Each row is a point. The points of each table are mixes of a few directions, plus a little noise. Count the directions of each table, and those that both share. Where both have some left over, give the other angles between the two spaces (their principal angles), to ten degrees, smallest first.
In the rows, zero is written as 128.

First (5 x 3):
[130 130 131]
[110 52 111]
[131 133 131]
[131 142 131]
[142 186 140]
Second (4 x 3):
[135 110 129]
[147 81 133]
[100 196 121]
[130 124 128]
Directions: first 1, second 1, shared 0; angles 40

First (5 x 4):
[107 82 152 154]
[175 137 140 67]
[132 159 108 124]
[126 131 125 130]
[99 131 115 166]
Second (5 x 4):
[124 133 122 133]
[124 133 124 135]
[167 72 183 75]
[115 148 109 146]
[111 153 104 151]
Directions: first 2, second 1, shared 1

First (10 x 8):
[158 147 158 115 137 88 110 163]
[139 104 136 83 179 159 114 123]
[100 126 124 156 100 124 134 119]
[114 152 120 126 83 136 137 106]
[101 107 155 137 135 112 109 141]
[166 127 128 118 148 130 122 129]
[76 103 72 196 136 137 180 137]
[204 160 152 98 79 135 91 76]
[129 145 111 122 136 122 149 149]
[94 108 125 128 149 138 134 136]
Second (10 x 8):
[145 113 179 153 102 197 169 202]
[126 130 120 125 132 118 123 118]
[132 123 140 133 121 147 139 147]
[114 142 86 107 149 72 96 66]
[128 128 133 130 127 134 133 136]
[112 143 80 103 152 63 93 57]
[134 122 148 138 117 156 142 159]
[119 137 101 116 140 92 107 88]
[137 119 156 142 112 164 150 169]
[129 126 135 130 125 137 133 137]
Directions: first 5, second 1, shared 0; angles 80

First (9 x 9):
[113 117 153 140 117 85 120 154 80]
[115 129 119 111 124 75 154 141 122]
[117 113 175 179 114 120 78 152 68]
[142 122 132 85 138 153 147 125 116]
[119 158 68 153 128 108 142 100 225]
[130 134 127 167 125 154 98 116 149]
[152 117 143 87 142 189 134 119 109]
[135 135 105 93 136 130 159 117 154]
[129 127 132 137 128 138 118 126 128]
Second (8 x 9):
[127 127 130 129 127 128 127 130 122]
[134 139 100 111 135 137 148 111 171]
[133 137 105 114 134 136 145 114 162]
[118 108 178 158 116 113 91 157 53]
[124 121 146 137 124 123 116 139 102]
[140 154 61 89 146 149 175 87 226]
[127 126 132 131 126 126 124 131 120]
[119 111 170 153 117 116 98 154 64]
Directions: first 3, second 1, shared 1

First (11 x 12):
[161 91 135 142 132 81 117 169 131 136 91 119]
[97 171 114 129 117 190 129 81 130 117 169 141]
[180 93 154 136 132 96 115 159 125 149 102 135]
[105 125 120 111 136 105 141 138 127 120 122 110]
[133 94 118 157 128 78 134 177 139 120 77 116]
[202 91 176 128 134 108 114 150 117 164 111 151]
[114 161 126 111 125 174 122 86 122 128 169 136]
[93 153 127 135 118 167 162 109 132 115 138 152]
[112 170 111 111 124 177 102 76 125 125 181 122]
[157 123 123 157 120 136 98 128 135 133 124 133]
[56 136 105 89 142 95 173 138 125 102 124 94]
Second (8 x 12):
[141 124 120 117 133 113 96 126 125 133 138 104]
[113 132 139 141 122 146 167 130 131 123 117 157]
[107 134 143 145 120 151 178 131 132 121 115 165]
[166 116 100 96 144 85 34 122 121 141 152 60]
[104 135 145 150 118 156 188 131 132 119 112 172]
[112 134 140 141 122 147 169 131 131 122 117 157]
[167 115 100 95 144 84 31 122 122 141 154 57]
[116 132 138 139 122 142 161 130 131 123 120 152]
Directions: first 4, second 1, shared 1

First (8 x 14):
[135 146 150 167 118 125 146 171 173 127 156 132 104 86]
[126 136 132 80 122 155 165 121 133 122 144 55 162 133]
[121 114 110 72 136 140 125 84 87 126 107 97 164 172]
[132 128 134 178 128 108 106 148 139 132 125 184 94 108]
[132 126 129 162 130 113 109 139 133 132 123 171 103 118]
[132 122 128 187 134 99 89 143 129 135 114 209 87 115]
[126 137 133 89 120 152 165 126 137 123 146 63 157 129]
[122 115 111 89 137 133 118 92 92 128 108 116 152 164]
Second (9 x 14):
[127 145 152 123 112 134 147 150 156 137 152 102 130 97]
[124 125 146 110 117 139 124 145 118 129 135 161 134 120]
[128 138 94 179 136 114 126 136 139 120 131 108 118 135]
[132 83 67 115 156 170 128 122 56 57 110 188 154 212]
[129 108 102 118 142 138 121 112 95 107 112 148 138 166]
[117 150 102 140 123 116 130 122 136 141 134 60 144 133]
[119 139 184 103 103 106 96 131 134 180 124 165 117 82]
[140 109 166 89 135 131 131 100 128 135 110 152 117 120]
[137 155 139 174 127 104 149 134 190 146 143 67 100 87]
Directions: first 2, second 5, shared 2

First (11 x 18):
[84 161 93 120 105 133 160 105 176 158 82 64 101 100 132 132 159 113]
[208 208 98 123 124 105 123 126 83 147 137 135 123 93 127 146 131 125]
[167 171 111 125 125 117 127 127 108 141 128 129 123 108 127 137 131 126]
[143 132 132 128 131 124 121 133 115 123 136 139 132 130 128 130 123 130]
[65 70 148 131 129 145 135 125 165 116 119 119 131 152 128 114 128 129]
[86 84 146 131 129 141 129 129 149 118 125 127 132 149 128 117 125 130]
[140 113 142 130 137 127 117 136 112 116 144 152 137 139 128 125 116 134]
[148 130 133 129 134 123 120 133 111 122 140 145 134 131 126 129 121 132]
[128 74 165 136 146 134 106 144 110 99 157 173 151 161 125 118 106 140]
[100 93 143 132 132 136 126 131 142 118 129 132 133 143 128 121 123 131]
[139 176 99 122 115 121 143 117 135 151 109 99 112 100 130 136 144 120]
Second (8 x 18):
[132 162 106 121 114 121 147 113 140 147 101 104 113 104 130 135 140 119]
[160 184 101 129 125 118 121 133 108 144 135 112 121 104 128 140 140 126]
[134 128 130 130 132 127 120 133 120 124 139 133 132 132 127 128 126 130]
[144 148 120 130 131 123 119 136 113 131 142 128 129 124 127 133 130 130]
[100 109 131 121 116 131 154 108 163 134 91 117 120 127 130 123 130 120]
[134 117 138 133 139 130 109 143 110 116 153 143 139 139 126 126 121 135]
[163 166 113 133 138 121 103 146 92 131 162 129 131 120 127 137 131 135]
[56 7 187 126 130 150 148 115 179 96 100 157 142 175 128 103 104 129]
Directions: first 2, second 2, shared 1; angles 30
